Every row gives one point. The last column is the point's height on a tilted bowl or saddle (a function of degree 2), plus a little noise. Count its main directions that bend up, bend down and stay straight.

Points (16 x 4):
[[1.7, 4.3, -2.1, -1.6],
[0.2, 0.1, -0.8, 2.2],
[3.8, -2.1, 1.3, 3.5],
[6.2, 1.1, 1.2, 5.0],
[5.2, -1.3, 3.7, 3.6],
[-2.8, 1.3, -5.9, 3.6],
[1.8, -6.2, 2.0, -0.6],
[-1.8, -0.2, 1.6, 1.2],
[2.3, -2.9, -2.4, 2.8],
[3.5, -0.6, 1.9, 2.6],
[1.9, -1.8, -4.2, 2.0],
[-1.8, 6.2, -0.6, -3.1],
[5.5, 1.0, 1.1, 4.1],
[-1.8, 0.3, -2.4, 3.3],
[-0.2, -0.2, -2.4, 2.8],
[-0.1, -5.0, -3.5, 1.0]]
Directions: 1 up, 2 down, 0 straight

Points (26 x 5):
[[-4.0, 5.9, -4.8, 0.0, -5.0],
[-1.3, 4.1, 4.7, -1.7, -2.6],
[-1.4, 2.3, 2.4, -4.0, -2.1],
[-1.1, 1.8, -1.1, 1.6, -1.4],
[-1.3, -0.1, -1.2, -0.1, -1.4],
[2.0, 0.9, -3.2, -2.4, -1.9],
[5.1, -1.4, 3.2, -0.5, -2.3],
[1.0, -2.6, -2.3, -4.6, -2.5],
[-1.6, -3.5, 0.5, 3.0, -2.3],
[-4.7, -2.3, -4.3, -0.9, -4.1],
[-1.7, -1.7, -1.1, 0.2, -1.7],
[-0.5, -2.3, -4.0, -0.3, -2.7],
[-1.8, 0.7, 6.0, -4.1, -3.3],
[-0.1, 2.5, 0.7, 1.1, -1.2],
[0.4, -0.4, -0.6, 1.5, -1.2],
[2.3, -4.5, -8.4, -4.9, -7.0],
[1.6, 1.2, 0.9, 5.7, -2.4],
[2.0, -3.1, 4.2, 0.5, -2.4],
[-2.0, 1.6, 0.2, -3.4, -1.9],
[3.7, -3.7, -0.7, 0.2, -2.5],
[-2.3, -4.5, -2.7, 0.4, -3.4],
[4.7, -0.8, -2.1, -5.7, -2.6],
[-4.3, 2.7, 2.0, 1.6, -2.1],
[0.6, -3.3, -1.9, 2.0, -2.4],
[-0.1, 0.6, 2.0, -0.3, -1.0],
[6.2, 2.6, 6.4, 3.1, -4.8]]
Directions: 0 up, 4 down, 0 straight

Points (46 x 7):
[[-14.7, 2.1, -1.0, -0.9, 2.8, -0.2, -3.1],
[0.1, -1.0, 3.5, -1.5, 1.7, 2.6, 0.4],
[-2.6, 4.3, -2.0, -2.8, -0.7, -2.5, -2.0],
[-0.1, -2.8, 2.7, 4.4, -2.8, -0.6, -1.6],
[-0.2, -2.8, 2.3, 0.8, 1.2, 2.2, 0.5],
[7.9, 2.2, -4.1, 1.8, 1.4, -1.9, -4.4],
[1.4, 0.6, 0.8, 1.4, -1.3, 0.1, 0.7],
[-0.8, 0.3, -5.2, -1.5, 2.8, -5.0, -2.3],
[3.7, 0.5, 0.6, -1.7, -0.8, -3.8, -1.0],
[-5.2, -2.6, -1.4, 2.9, -2.1, -4.2, -1.3],
[3.4, -2.1, -2.0, 0.7, 2.1, 1.6, 0.2],
[-2.5, -2.8, -0.6, 3.8, -0.3, -1.1, 1.0],
[2.5, -4.3, 5.2, 3.4, -1.5, -1.5, -4.2],
[1.8, -1.0, -1.6, -0.6, 3.3, -1.3, 0.1],
[-4.1, -0.9, 0.1, 1.6, 2.3, 0.7, 2.7],
[-1.5, 3.9, -1.2, 1.6, -6.2, -0.3, 1.5],
[0.6, -2.0, 0.3, 3.0, -2.1, 1.8, 1.2],
[-4.0, -0.6, 0.5, 6.1, 1.8, -0.5, -0.7],
[4.0, -1.2, 0.2, 0.6, -0.9, 0.4, -0.6],
[9.4, -6.8, 1.0, -1.4, 2.6, 0.7, -11.3],
[-2.8, 0.6, -0.4, 3.3, 0.4, 2.3, 2.6],
[-1.4, 3.7, -1.9, -2.7, -0.9, -5.2, -2.6],
[2.5, 3.5, -2.3, -1.2, 1.3, -1.0, -1.9],
[0.7, -0.5, -5.8, -1.5, -0.7, -2.5, -0.8],
[0.6, -3.2, -0.4, 5.9, 3.2, 5.3, 2.7],
[3.2, 2.6, -9.4, -2.1, -0.6, -2.3, -6.0],
[-0.5, -1.7, -2.5, -3.6, -2.4, 2.7, 1.5],
[-0.3, 1.7, 2.3, -0.4, 3.0, 0.7, 0.8],
[-2.1, 4.6, -4.1, -2.7, 5.2, 0.4, -1.9],
[1.9, 1.8, 2.4, -2.2, 2.3, -0.5, -1.0],
[-4.2, -3.5, 5.6, 3.8, -3.7, 4.7, -5.3],
[-1.6, -2.7, -6.5, 2.2, -4.8, 1.6, 4.4],
[-1.9, 1.5, -2.4, 1.4, -1.2, -3.5, -0.4],
[-1.0, -7.0, -3.7, 2.2, 4.5, 1.4, 4.8],
[-4.3, 4.7, -0.3, -1.3, 0.5, 0.9, 0.6],
[0.4, -0.9, 1.6, 1.0, 1.3, -3.1, 0.5],
[-2.4, 1.2, 5.2, 3.6, -3.3, -2.8, -2.9],
[-0.9, 0.9, -1.1, -3.5, -1.1, 1.4, 1.1],
[2.9, -2.7, 4.4, -2.1, -4.0, 2.7, -4.4],
[1.9, -2.2, -0.4, 2.6, -1.0, -1.5, 0.7],
[1.5, -0.2, 0.7, 1.1, -3.5, 2.1, 1.1],
[-0.7, -1.1, 1.9, 3.5, 0.1, -4.7, 0.0],
[-2.8, 2.0, 4.4, -1.0, -3.1, 0.9, -0.4],
[2.0, -1.5, -0.7, 1.4, -0.4, 0.5, 0.9],
[-0.9, -1.3, -7.2, 5.4, 0.8, 0.7, 3.5],
[-2.9, -2.5, -3.1, -1.7, 3.5, 0.1, 3.5]]
Directions: 2 up, 3 down, 1 straight
